Every row gives one point. A path goes straight from each point to the next, and from the last back to the first. The post is the endless flat space through its rows: a point in 2 columns, a line in 3, a plane in 4, and so on, so that a path can go around it. Count how often the path circles the post. Going back the other way cancels.
In the rows, zero is written as 128.

Post:
[[136 103 129]
 [154 166 106]]
Path (28 x 3):
[[128 137  93]
 [172 194  37]
 [180 124 117]
 [164 175 129]
 [142 160 134]
 [135 185  85]
 [134 113 106]
 [181 148  72]
 [145  84 142]
 [161 153 153]
 [158 126 133]
 [124  79 177]
 [105 109 139]
 [124 133  96]
 [ 93 115 148]
 [117 118 121]
 [139 151  61]
 [172 140  91]
 [140  44 180]
 [153 149 131]
 [ 94 105 167]
 [143 178  88]
 [143 192  84]
 [161 164  90]
 [167 132 113]
 [172 183 143]
 [135 143 138]
 [ 94 109 112]]
Times around: 4

Post (8 x 9):
[[151  99 121  76 104 134 125 121  97]
 [134 191 165 180 188 177  71 249 124]
 [173 122  97  85 117 143 176 132 143]
 [126 115 118 113 119 153 175 104 135]
 [110  65 120 137 109 114 132 131 115]
 [117  89 138  95 139 115 157 126  78]
 [102  88 140 106 126 128 134 154 134]
 [ 80 155 100 105 163 121 105 187  93]]
Path (26 x 9):
[[ 87 120 124 115 161 116 187 193  81]
 [171 138 137 128 111 132 155 162 148]
 [151 122 137 115 137 127  80 209 143]
 [185  64 194  91 175 132 102 183 109]
 [123 111 119 115 152 119  85 168  41]
 [ 95 101 132 100 152 119 113 220  90]
 [ 69 142 152 130 151 132 135 232 122]
 [ 67 139  98 135 151  98 151 155  97]
 [161 125 121  97 161 102 152 161 152]
 [140  82 126  73 163 123 163 138 132]
 [128 143 113  65 159 137  88 198  52]
 [102 127 139 155 154 156 137 191 103]
 [100 118 145 171 128 111 152 200 123]
 [ 78 123 119 137 115 101 139 168 134]
 [104 133 130 147 143 121 146 189  70]
 [144  91 111  78 109 133 111 170  90]
 [115 147 156 114 200 157 188 154 105]
 [153  81 138  90 142 102  89 158  76]
 [116 121 142 165 153 120 160 141 151]
 [177 170 114  87 127 112 146 203  99]
 [ 92 160  54 131 132 153 180 149 112]
 [159 124  76 101 141 149 157 189 108]
 [208 133  98  55 139 173 175 113 144]
 [158 128 132  81 134 147 139 143 151]
 [ 99  70 164 116 103 113 167 110 139]
 [143 132 109 108 101 141 143 141 133]]
Times around: 0

Post (17 x 18):
[[ 90 163 171 124 158 154 127  95 122 123 151 204 125 153 127 128 146 127]
 [135 110 129 149 115 160 100  79 122  93 143 120 119 129 102 102 137 125]
 [123  89 134 142  83 108 142 168 116 140 133 109  87  88 106 188 171 111]
 [143 174 190 135 192 152 132 114 128 132 122 141 181 155 137 147 113  94]
 [115 178 139 128 154 157 128 181 167 140 141 122 127 186 138 141 149  89]
 [167 144 145 157 145 137 103 167 126 163 120 130 117 160 153 126 109  93]
 [158 179 142 142 169 177 147 142 134 129 179 163 136 114 137 133 143  89]
 [120  91 131 129 122 126 129 183 116  98 140 108  90  77 166 116 175 140]
 [117  94 126  84  49 106  91 136  93  89 106 117  52  81 160 150 163 149]
 [119 109  78 130  75  78  66 131  96  95 153 110 100  96  82 111 175 143]
 [106 123  80 153  79 101 172  88  99  78 110 154  96 113  95  99 156 162]
 [159 107 111 115 164 133 119 213 141 164 171 139 125 144 160 172  96 125]
 [ 98  96 123 124  78 126 107 188 109  96 135 127  96  86 136 137 113  80]
 [129 151 134 143 177 118 137  94  90  64 126 166 115 146  81 121 148 109]
 [144 163 138 133 186 187 121 125 135 132 105 174 150 148 107 135 153 136]
 [172 108 150 103 116 126 146 197 143 158 138 137 145 139 137 114 145  81]
 [104 123 143 123  68 128 130 147  75  91 143  88  59  93 112 135 133 175]]
Path (27 x 18):
[[127 168 149 162 108 173 132 125 168 151 153 170 163 144  96 131  97  66]
 [105 144 171 116 141 105 109 160  96  78 156 136 185 155 126  74  99  91]
 [148 119 143 118 122 150  50 125  83  64  92  86 150 155 108 115  69  84]
 [146 146 161  90 154 177 156 112 113  80 132 104 136  81  98 113 176  81]
 [113 176  95 135 109 117 173 164 132 106 115 163  84 121  80 150 180  78]
 [179 114 113 143 146 137 134 157 150 170 126  76 149 140 120  77 174 181]
 [116  79 115  86 136 168 143 195 107 174 190 154 101 153 156 136  81 179]
 [116 163 145 110  67 150 233 168 137 182 181 134  73 126  88 150 161 123]
 [110 120 155 119 155 149 117 125 164 135 125 166 104 141 141 167 117 136]
 [156 155 140 165 155 177 154 127 153 117 105 233 134 205 151  49 131 112]
 [160 120 171 134 104 138 116 128 117 101 124 108 180  99 158  78 139  71]
 [134 174 214 136 144 172 126 161 120 129 151 156 152 108 200  21 167  46]
 [132 133 130 181  66 139 163 122 129 160  85 114 121 157  51 127 197  40]
 [126 157 119  84  98 149 136 182 141 140 112 112  86 153 139 182 188 125]
 [179 153  57 101 152  83 178 142  65  63 127 121  83 124 126  66 126 160]
 [113 150 116 123 164 159  84 121 112  74 125 154 136 145  86  64 104 138]
 [167 153 108 167 189 150 116 119 105 121 111 142  97 124  97 182 135 195]
 [134 115 161  85 141 118 196 204 136 142 162 158 112 132 129 221 195 125]
 [129 180 104 157 165 150 144 106 124  78 148 123 156 143 165  94 151 160]
 [153  88 112 118  65 143  94 116 109 128 146 242  91  88 118 141 138 159]
 [118 143 119 122 109  94 155 202 129 100 127 124  63  75 108 158 165  92]
 [160 111 142  75 112  97 143 174 113 183 147 175 112 112 134 141  72  99]
 [129  79 119  65 113  66 115 170 102 124 172 101 110 168 129 175  94 139]
 [137  84 188 144  60 196 142 146  90 116 122 141  82  90 226 108  70 117]
 [160 138 109  90  71 133 194 166 139 156 155 151 149  92 101 153 203 111]
 [130 158 119 102 170 110 102 111  86 101 111 163 171 142  55  95 138 108]
 [103  62  74 158 129 158 141 188 142 123  66 153  57 136 110 141 124 152]]
Times around: 2

Post:
[[103 101 130 138 107 108 112 137 161 139 133 158 114 111 126 118 119 161]
 [136 129  89 148  97 136 127 163 122  74 107 115 164 133 117  88 155 147]
 [132 124  78 129 197 152 117  94 108 117 192 128  87 133 118 116 107 119]
 [122  75 140 105 104 126 109 100 128 120 105 156  91 146 201  98 116 153]
 [163 103 174 141  93  96 129 112 120 158 105 166 122 114 159 113  96 116]
 [ 90  99 146 162 124 135 135  81 119 152 118 173  93  96 202 112 111 111]
 [132  85 148 127 125  96 145  74 123 110 124 169 114 116 168 114  98 167]
 [134 170 156 144  87 123 111 139 189  83 130 119 125 143 112 110 138 124]
 [126 188  79 153 147  96 115 121  47 139  68 104 193 169 142 141 192 126]
 [116 138  55 165 110  96 159 119 120 122  89 108 162 170 112 107 161 108]
 [151 145  85 140 165 107 134 148 137 106  64 101 124 156 145  93 172 162]
 [152 156 122 124 148 182 155 135 115 147 175 151  65  97 138 178  60 125]
 [141 126 103 150 167 188 132 116 100 135 172 159  50 157 109 151 128 114]
 [114 147 113 124 140 133 154 149 139 117  81 124 181 162 108 133 126 121]
 [108 118 178 130 132  90 179 128  94 142 140 168 127 129 196 121 114 112]
 [122 148 137 132  86 136 133 128 152 117  87 101 122 152  85  54 161 172]
 [109 191  90 123 125 111 141 143 111  95  68 151 160 155  93 101 165 110]]
Path, 28 rows:
[[160 113 140 148 154 121 153 103 126 202  74 148  98 127 141 144  66  87]
 [ 36 152 152 163 103 127  98  95 153 125 122 216  75 128 159 104 121 149]
 [116 117 102 174 135  93 104 109 151 102 155 158 127 129 186 119 133  90]
 [ 83 101  72  69 183 133 171 101 173  75  88 114 178 181 141 131 141 180]
 [144 217 127 113 165 115 115 104 103 196  54 118 119 118 146 153 132 105]
 [124  76 107 106 165 124 116 155 135 106  99 154 146 147 131 149 100 115]
 [132 145 121 120 100 137 186 139  82 160  80 193  58 121 102  99  92 148]
 [148 114 130 140 131  85 113 143  70 138 143 207 166 156 180 163 108 100]
 [ 96 135 130 166  87 128 154  71 197 110 177  96 141 132 133 137 102 131]
 [158 177 130  98  68 132 114 166 147 113 102  97 176 102 147 176  99 152]
 [139 144 152  79 140 105 140 117 122 152  88 132 179 212 105 152 152 166]
 [154 120 136 164  81 120 146 135 125 115  90 108 129 151 191  97 161 192]
 [191 172 134 124 210 122 102 156 129 107  56 156 116 169 116  49 150 133]
 [131 148  40 119 104  71 137  77  67  85 125 148 127 199 138 123 189 151]
 [106 184 128 123 120 128 199 129 172  77 119 134  59 159 165  14 177 105]
 [ 67  89 111  87 118 136 153 130 148 154  39 160 134 209 165 105 133 180]
 [111 190  94 135 238 129 161  73 117  75  93 131  83 164 145  30 122  90]
 [117 134 135 189  71 155 104 104 116 131  95 112  83 133 186 126 139  73]
 [139 149 196 112  88  87 104 141 168 178 131 114 132 157  91 174 144 116]
 [171 111  91 110 166 160 168 114 119 108  79 146  99 187 157  77 176 120]
 [171 193 157 119 138  93 164 178 150 176  84 108 195 148 110 173 117 148]
 [173 132 149 181 149  99 145  87  88  97 107 101 143 177 118  84 224 116]
 [130 170 145  79 184  87 146 121 119 106 200 102 138  96 102 147  58 131]
 [125  93 116 126 146 153  95  89  72  78 127 142 117 116 199 109  87 101]
 [ 61 158 150 158  78 188 122 103 121 119 153 166 112 133 165  88 102 108]
 [111  85  97 164 106 162 104  70 120 167 134 137  92 113 200 120 116 142]
 [ 92 161  57 170  96 127 120 115  79 116 168 107 175 139 106  79 180  47]
 [ 92 117 120 155 108 154 116 119 141 144 136 134  88 119 131  95 134  74]]
Times around: 2

Post (17 x 18):
[[118 116 146 112 112 194 140 137 154 141 134 198 119 121 152 125 170 134]
 [109 135 115 125  94 143  70 121  93 143 138 176 107  95 150 164 141  94]
 [170 117  93 149 163 130 115 116 117 199 127  78 127  92 143 119 183 109]
 [104 130  98 134 150 118 145 132 121 138  72  93  81 101 140 174 157 112]
 [154 127  99 165 122 179 144 151 130  80 125  97  81 165 126 159 144 145]
 [ 96 141 108 131 123 146 113 185 123 108 143 140 123 115 123 167 115 147]
 [102 123  86 153 120 138 169 165 113 112 128  87 113 124 169 132 121 122]
 [139 124 135 112  80 137 135 154  74 126 122  88  87  93  96 140 143 108]
 [111 113 107 110 117 126 116 122 151 125 141 219 147 139 139 119 124 166]
 [150 127 138 166 127 143 135 126 140 115 117 100 129 138 131  96 142 141]
 [101  95 120 129 138 143 139 176 116 140  83  83  73 134 161 164 124 104]
 [ 82 149 115 130 143 131 121 113 139 117 145  80 109 142 132 165 122  88]
 [149 168 120 135 100  84 130 161 102 131 125 157 150 120 156 146  63 162]
 [ 97 138  99 122  94 132 133 189 122 114 164  50  83 145 155  75 190  99]
 [147 109 114 150 104  59 146 120 125 183 103  97 139 119 129 150 124 192]
 [104 111  92 110 113  79 140 125 183 111 122  86 153 103 142 143 118 132]
 [ 77 126 111 103  97 117 117 150 138 107 124 156 157 141 154 160 141  94]]
Path (26 x 18):
[[154 133 101 131  83  74 135 129  87 131 167  92 137 129 152 147 132  99]
 [122 177  85 154  98  96 154  74 136 113 100 160  82 126 129 168 142 126]
 [ 62 125  66  84 115 134 143  93 155 116 139 115 126  68 119 188  60 106]
 [ 49 132 110 138 113  95 199 187 122 141 121  45 146 105 179 126  58 160]
 [109 118  46 122 112 159 141 147 128  90 143  23 111  48 128 108 106  88]
 [ 99  93 107 113  96 176 113 150 108 120 103 158 107 157 132 193  91 160]
 [ 89 143 153 114 136 134 123 199 127 178  99 127  87 115  89 134 135 164]
 [158 128  87 149 117  93 141 141 137 134  95 145 110 111 199 138 133 127]
 [ 74 141 212 158 188 169 157  93 119 137  63 183  37 101 127 173  58 145]
 [113 143 119 132  64  56  69  92 134 131 137 186  98 220 114 113 147 140]
 [111 151  73 100  90 109 145 144  84 168 131   7 111  69 161 133 123  62]
 [120 107 106 120 112 102 114  83 132 168 132  38 148 117 187  98 176  58]
 [117 124 127 183 162 161 122 191 188 105 117  78 110 168 208 108 229 131]
 [184 100 149 160 145 109  88  99 166 199 147 156 144 166 123 132 150 143]
 [ 52 117 127 128 143 106 133 152 112 159 110  93  89 106 105 220  18 143]
 [148 140  80 100 141 170 130 124 150  58  51 128  94  66 107 176  88 122]
 [140 117 119 121  82 149  86 111 113 143 134 161 111 144 120 137 115 125]
 [114 140  87 117 118 164 131 127  82 146 120  79  88  50 136 133 135  83]
 [ 83 117  88 154 108 101 135 123  99 125 142  56 130 136 140 138 152 130]
 [ 86 132 161 114  87  84 109  54 159 133 142 174 194 187 167 135  62 136]
 [137 153 124 105 129 104 121 143  87 144 120 139 121 106 120 194  74 169]
 [135  90 121 146  97 113 185 118 105 145 175 113 121 122 132 113 159 145]
 [134 106 112 139 118 127 140 189 135 163  95 131  90  89 118 123 165 151]
 [ 98 185 109 168 120  49 121  95 110 176 120 112 124 147  87 136 103 172]
 [118 135  83 113 123 139  99 154 113  99  75 117 150 103 133  96 223  94]
 [103 134 146 100 164 162 120 109 114 153 110 209 138 106 131 122 198 108]]
Times around: 3
